Each point is reached from the start by the listed moves, each made 0, 1 or 2 times, or once backwards (-1), plus a little noise. Say if it took an odd or an even number of moves. Then give how often each move was made.

Moves:
(1): [-4.2  2.3]
(2): [-1.7 -3.9]
Start: [ 1.2 -2.2]
Points:
[ 0.0 -5.5] -> odd (0, 1)
[-8.6 -1.1] -> odd (2, 1)
[-2.6  0.2] -> odd (1, 0)

Moves:
(1): [-0.3  0.2  1.2  1.1 -1.2 -1.6  1.8 -0.6 -0.6 -1.4]
(2): [ 1.5 -2.4  0.1 -0.2  1.5 -0.4  1.8 -2.7  3.0  1.1]
(3): [ 2.0 -0.7 -1.6 -2.7 -0.4 -0.7  2.7  2.7 -1.0 -0.5]
(4): [ 0.3  1.9 -1.4  1.8 -1.1  3.1  0.8  0.7  1.6 -1.3]
(5): [ 0.5  1.6 -3.0 -0.7  2.8 -1.0 -0.3  0.1  2.0 -0.1]
(6): [-1.8  0.5 -0.8  3.9  3.9 -1.4  1.1 -0.5 -1.1 -1.1]
(7): [ 0.1 -1.9  0.7  2.3  1.3  0.0 -0.6  4.0  0.7  2.8]
(8): [-1.0  0.0 -0.1  0.1 -0.1  1.5  2.7  0.6  1.0  0.0]
(9): [ 0.6  0.0 -1.7  1.5 -1.8 -1.0 -0.4 -0.7  0.3  0.2]
Start: [-0.2  0.1 -0.2  0.1 -1.6  2.4 -2.7  0.1  0.7 -3.0]
Points:
[ 7.3 -7.7 -5.6 -2.7 -0.3 -2.1 -4.2  7.4  7.0  7.3] -> even (-1, 1, 1, -1, 1, -1, 2, 0, 2)
[  1.9   4.0  -2.7   2.2 -11.0   6.2   3.7  -1.2  -0.4  -9.6] -> odd (1, 0, 1, 2, -1, 0, -1, 0, 1)
[  2.0   3.1 -11.6   7.6   0.2   6.0   8.8   1.0   9.4  -5.5] -> even (0, 1, 1, 2, 1, 1, 0, 2, 2)
[ 8.8 -4.1 -6.4 -7.9 -1.2 -0.9  1.9 -4.7  3.8 -2.7] -> even (-1, 2, 2, 0, 0, 0, -1, -1, 1)
[  1.7   6.6 -11.1   2.5  -1.9   6.3   7.7   4.1   8.7  -7.5] -> odd (1, 0, 1, 2, 2, 0, 0, 2, 1)

Moves:
(1): [-0.1 -1.0 -0.3 -0.9 -1.3 -0.9 -2.3 -1.7 -1.2  1.8  0.9 -0.4 -0.5 -1.7
  0.9  0.1  0.7 -0.2 -0.2 -0.3  0.4  1.9  0.5  0.5  0.0 -1.6 -1.0]
(2): [-0.5  0.1  1.2 -1.2 -0.9 -0.5  1.0  1.1 -2.4  0.2  0.0 -0.2  1.4  0.0
  0.0  1.9  0.4  0.9 -0.8 -1.3 -1.5 -0.8 -3.4 -1.0  2.1 -0.4 -2.0]
(3): [-0.4  0.5 -1.4 -1.4  0.8 -0.9  0.2  0.7  0.8 -0.5 -0.6  1.5 -0.5  1.2
  3.3 -0.4 -0.8  0.1  0.1  0.8 -0.1  0.1  0.3 -0.9  1.1  2.9 -0.5]
(4): [ 3.5 -0.7  0.2 -0.4  0.1 -0.6  4.3 -1.9 -0.4  0.9 -1.4 -0.5 -0.7  0.2
  1.8  0.3  0.8 -1.6  3.5  3.6  0.7 -1.5 -0.2 -0.6  2.8 -0.7  0.8]
(5): [ 3.2  0.3  0.4 -2.0  2.1 -0.9  4.9  0.1 -0.8  0.9 -1.3 -2.9  2.7  0.2
  1.1 -2.0 -0.2 -0.1  3.0 -1.0 -0.8  1.4  1.1  4.4 -0.4  0.2 -0.6]
(6): [-1.0 -2.1  0.5  1.7  0.1 -0.4 -2.3 -0.2  1.4  2.0 -0.7  2.0  0.4  1.0
 -0.2  1.6  0.3 -1.0 -1.2  0.4  0.4  1.3  1.4  0.4 -0.7  2.4  0.4]
(7): [-1.7 -0.8  1.2 -2.0  0.6  2.9 -4.1  2.0  2.2 -0.3  1.0 -3.0  0.3 -2.9
 -1.3 -1.3 -1.2 -0.3 -0.5  2.1 -1.4 -3.7  0.6  2.5  1.6 -1.1  3.7]
(8): [-0.3  0.1 -0.3  0.3 -0.3 -2.0  0.4  1.0  0.3 -3.0 -0.2 -0.7  1.9 -0.7
  1.0 -1.7 -2.1 -0.4 -0.8 -0.7  0.0 -1.7 -3.0  0.0 -0.7  0.6  2.0]
(9): [ 0.0  2.3  0.6  1.7  1.1 -0.1 -0.5  0.6  1.6 -1.8  0.3  0.4  0.4  1.1
  0.6  1.0  0.0 -1.1  0.2 -0.1 -1.8 -1.8 -0.6 -0.6  0.2 -2.1 -0.2]
(10): [ 1.7 -0.4  0.7 -0.6 -1.0 -1.0  1.6  0.1  0.9  0.3  0.5 -0.6 -0.1  1.1
 -1.0  0.0  2.9  1.2  0.0  0.0  1.1 -0.7 -1.3  0.1  0.1 -0.3  1.2]
(11): [ 0.9  1.2  1.7 -0.6 -2.0  1.8 -0.3 -4.1 -3.5 -1.9  0.2  2.7  2.0  1.3
 -0.9 -0.9 -1.1  2.0 -3.0 -0.6  0.2 -3.1 -0.6  1.0  1.8 -3.6  1.0]
(12): [-2.6  0.2 -1.3  0.2  0.1 -1.5 -1.6  0.6  0.1 -1.3  1.4 -2.9  0.5  1.0
 -1.9 -0.4 -1.6 -0.6  0.5 -1.2 -0.5  0.1 -0.3 -3.8  0.1 -1.7  0.1]
(13): [ 0.5  1.8 -0.1 -0.7  0.6 -1.0 -0.4  2.2 -0.7  0.1  0.6  0.8 -0.3 -0.2
  0.9  2.3 -0.4  0.2 -0.6  0.9 -0.3  0.2 -0.3 -1.4  1.1 -0.1 -0.3]
(14): [ 1.2 -0.9  0.1 -0.7 -1.0 -0.3  2.6 -0.2  0.7 -0.3  2.2  0.5 -0.5  0.4
  0.4  2.9 -1.7 -0.5 -3.1  1.9 -1.1 -3.6  1.0 -4.3  1.4 -1.3  1.0]
(15): [ 0.2 -0.7 -1.6  0.8 -0.9  1.2 -0.7 -2.2  0.2  0.7  0.5  0.3  0.8  1.5
 -0.4  1.4 -0.1 -2.0  1.4 -3.3  1.4 -2.9 -1.9  2.4  2.9  1.8  0.1]
(16): [-0.6  2.1  1.1 -0.9  2.6  2.0  2.7 -0.9  0.3 -1.1  1.8 -1.4  1.6  0.6
 -0.9 -0.2 -1.6  0.6  1.2  0.8 -1.0 -1.3 -3.5 -1.8 -1.8  2.4  1.5]
(17): [ 1.0 -1.6 -0.4  0.5 -0.7  0.6 -1.1 -0.3 -1.2  0.8 -1.7 -3.0 -0.2 -1.4
  1.1  1.4  2.4 -2.7 -1.1  0.9 -0.3  0.2 -0.4 -1.9  1.2  0.4  2.6]
(18): [-3.4  0.6  1.9 -1.5  0.2 -0.9 -0.7  0.3  2.9  2.8 -0.2  2.3 -0.7  0.2
 -2.6  2.1 -3.2 -1.9  0.3 -1.1 -2.6 -1.5  0.6  1.9 -0.6  0.7  3.3]
(19): [ 2.8 -1.4 -0.7  0.2  3.2 -2.3 -0.6  0.4 -1.9 -0.8  2.7  1.5 -2.8 -1.2
  0.8 -1.8 -1.4  0.2 -0.1  0.6 -0.6  1.5 -2.4 -3.1  3.3  1.6  0.0]
(20): [ 2.2 -2.6  1.0 -1.8  0.1 -1.6 -1.2  1.1  1.0  0.6 -0.2  1.3 -0.4  0.6
 -1.4 -0.4 -0.1 -1.9 -0.8  0.1 -0.9  1.5  0.0 -2.4 -2.1  3.4 -1.7]
(21): [-2.4  0.9 -2.6  0.5  1.1 -0.4 -1.5 -2.2  0.5 -1.1  0.9 -0.7 -0.9  1.2
 -1.2 -0.2 -0.3 -1.2  0.8  0.8  0.2  1.0 -0.8  1.0  0.9  0.2 -3.1]
(22): [-1.4  1.2 -2.2 -3.0  1.5 -0.1 -0.4  3.5  3.3 -0.4 -0.6  1.5  2.4 -2.6
 -0.8 -0.5  0.3  2.7  3.5  0.8 -0.5 -0.3  0.9  0.0 -0.9  0.1  2.7]
(23): [ 0.7  0.4 -1.4 -0.7 -0.7 -0.2  0.7  0.6  0.1  2.0  0.0  2.1 -0.6 -1.7
 -1.5 -0.3  2.1  2.6 -0.1  1.7 -0.3 -2.5  3.7 -1.6 -0.7  0.7  1.5]
(24): [-0.4  0.1  0.8 -2.1 -1.2  1.5  3.4  1.7 -0.7  3.5  0.3  1.0  1.1 -1.4
  0.8 -1.1  0.8 -1.1 -3.2 -0.1  4.0  0.0  1.5  2.2  2.1  1.2 -2.2]
Start: [ 1.0  1.4  0.8 -1.4 -0.5  1.8  0.2  3.8 -0.6 -0.2  1.3 -1.5  1.9 -1.0
  0.5 -0.3  2.3  1.6 -1.2 -1.6  2.0 -0.1  0.5  0.5 -0.7  1.4  2.0]
Points:
[  2.9  -5.1  -6.1  -3.3   1.8 -18.0   0.2   5.0   3.6  13.8  11.3  18.5
 -10.7   4.1   0.8  24.2  -4.1 -10.7  -1.6   4.7  -6.7 -11.5  -4.3 -28.2
  19.7  15.9   0.9] -> odd (1, 2, 1, 2, -1, 2, -1, 0, 1, 0, -1, 1, 2, 2, 2, 0, 0, 2, 2, 1, 1, 0, 2, 0)
[  1.0  -1.1  -5.0  -8.3  -6.1   1.9  -9.4   1.0  13.6 -11.5  -0.2  -9.7
   6.9  -0.3   2.5   1.3   3.9  -4.4   4.2   3.8  -1.5 -17.8  -6.5 -10.4
   3.6  -4.2  23.3] -> odd (1, -1, 2, 1, -1, -1, 1, 1, 1, 2, 1, 1, -1, 1, 1, 0, 2, 0, -1, 1, 0, 2, -1, -1)
[ 13.8 -12.5   3.8  -2.9   3.3 -13.5  -5.3   3.0   0.0   8.6  -3.0   1.8
  -4.9  -5.5   2.2  -5.2   8.6  -2.2   6.6   8.3  -6.8   7.3   3.1   2.0
  -1.1   9.1  -6.8] -> odd (2, 2, 0, 2, 1, 2, 1, 1, 1, 0, -1, -1, -1, -1, -1, -1, -1, 0, 1, 2, 1, -1, 2, -1)
[ -2.5   1.5  -8.0  -2.0  -8.3  -5.1 -15.5   5.2  -3.7 -11.9   9.7  13.8
   5.3  -2.8  -9.0   3.6  -6.8  13.9 -17.7   2.1  -1.6 -12.9   5.7 -19.6
  -2.3  -6.2   5.0] -> even (0, 0, -1, -1, -1, 1, 0, 2, -1, -1, 2, 1, 2, 2, 0, -1, -1, -1, 0, 1, 1, 1, 2, -1)
